Each row of a before or after table is a point. The points were changed in one or more steps. Then noise was added and the rows were shuffled. The steps act on how far a point lies along the listed directions, d1 being the first. What was done? A step turns or swaps two directions, mirrors them in a line or flattens them onto one, adds a multiple of one to another, or multiplies one. Angles are multiples of 10 degrees, from the lower direction toward the higher: turns from -170 to 170, lines from 10 to 170 but not 90. Use the fewest steps. Two steps may share a direction if one is a turn and the other turns, adds or multiplies; they go together, in the order done. Otherwise the lowest direction goes first.
In the rows, zero is written as 128.

Directions:
(1): [130 191 150]
(2): [ 70 140  98]
Before (8 x 3):
[[200  51 139]
 [137 148 121]
 [103 132 134]
 [ 42 168 108]
 [168  90 145]
 [ 91 133 115]
 [ 69 111 105]
 [187 105 144]]
After (8 x 3):
[[106 131 137]
 [188 117 146]
 [ 92 127 112]
 [208  60 148]
 [131 157 119]
 [ 73  95  99]
 [170  95 148]
 [ 39 152 101]]
Steps: turn d1 and d2 by 10 degrees

Directions:
(1): [178 111  95 173]
(2): [164 127  98  67]
(3): [ 93 162  69 136]
Before (11 x 4):
[[ 77 140 155 120]
 [ 42 169 108 165]
 [112 187 107 109]
 [123 128 142  40]
 [149 123  74 104]
 [150 122  99 156]
 [ 79 135 140 178]
 [149 140  89  94]
 [ 94 121 185 137]
 [102 140 161 112]
 [146 100 149 174]]
After (11 x 4):
[[159 118 123  87]
 [ 37 163 141 149]
 [ 80 154 150 111]
 [ 50 162 144 113]
 [ 12 187  98 149]
 [201  99  69 139]
 [ 47 145 179 111]
 [133 178 101 128]
 [111 124 173 146]
 [149 116 111 153]
 [195 116  85 130]]
Steps: add 1 times d2 to d1; turn d1 and d3 by -20 degrees

Directions:
(1): [ 80 126  74  74 102 130]
(2): [137 112 102 110 207 165]
(3): [142  38 127 126 116 109]
(4): [164 145 143  70 146  70]
(5): [ 57 118 167 135 163  96]
Before (14 x 6):
[[175 159 126  77 205 127]
 [127 150  96 169 131 200]
 [195 118 104  82 103  80]
 [100 195 161 167 173 141]
 [196 179 118 168 146 138]
 [ 92 123 148  69 140 100]
 [130 108 121 101 173 130]
 [136  83  87 125  62 124]
 [ 63 151 111  87 217 131]
 [ 81 149 139 103 101  43]
 [ 20  85 126 154 153 139]
 [171 151  90 128 167 166]
 [175 128 149 175 205 194]
 [131  81 116 153 137 177]]
After (14 x 6):
[[141  87  87 112 161 139]
 [ 44 172 158 134  98  82]
 [112 134 212 175 195 115]
 [ 87 123 130 124  45  82]
 [109  89 143 121 146 122]
 [136 209 180 177 127 119]
 [ 87 113 149 125 132 108]
 [ 81 147 173 143 176 118]
 [113 155 137 137 177 137]
 [101 129 134 102  75 122]
 [141  73  61  89 131 141]
 [ 97 140 143 142 203 124]
 [156 162 141 176 209 135]
 [152 153  82 125  54 116]]
Steps: add 0.3 times d3 to d1; turn d2 and d5 by 90 degrees; multiply d4 by 0
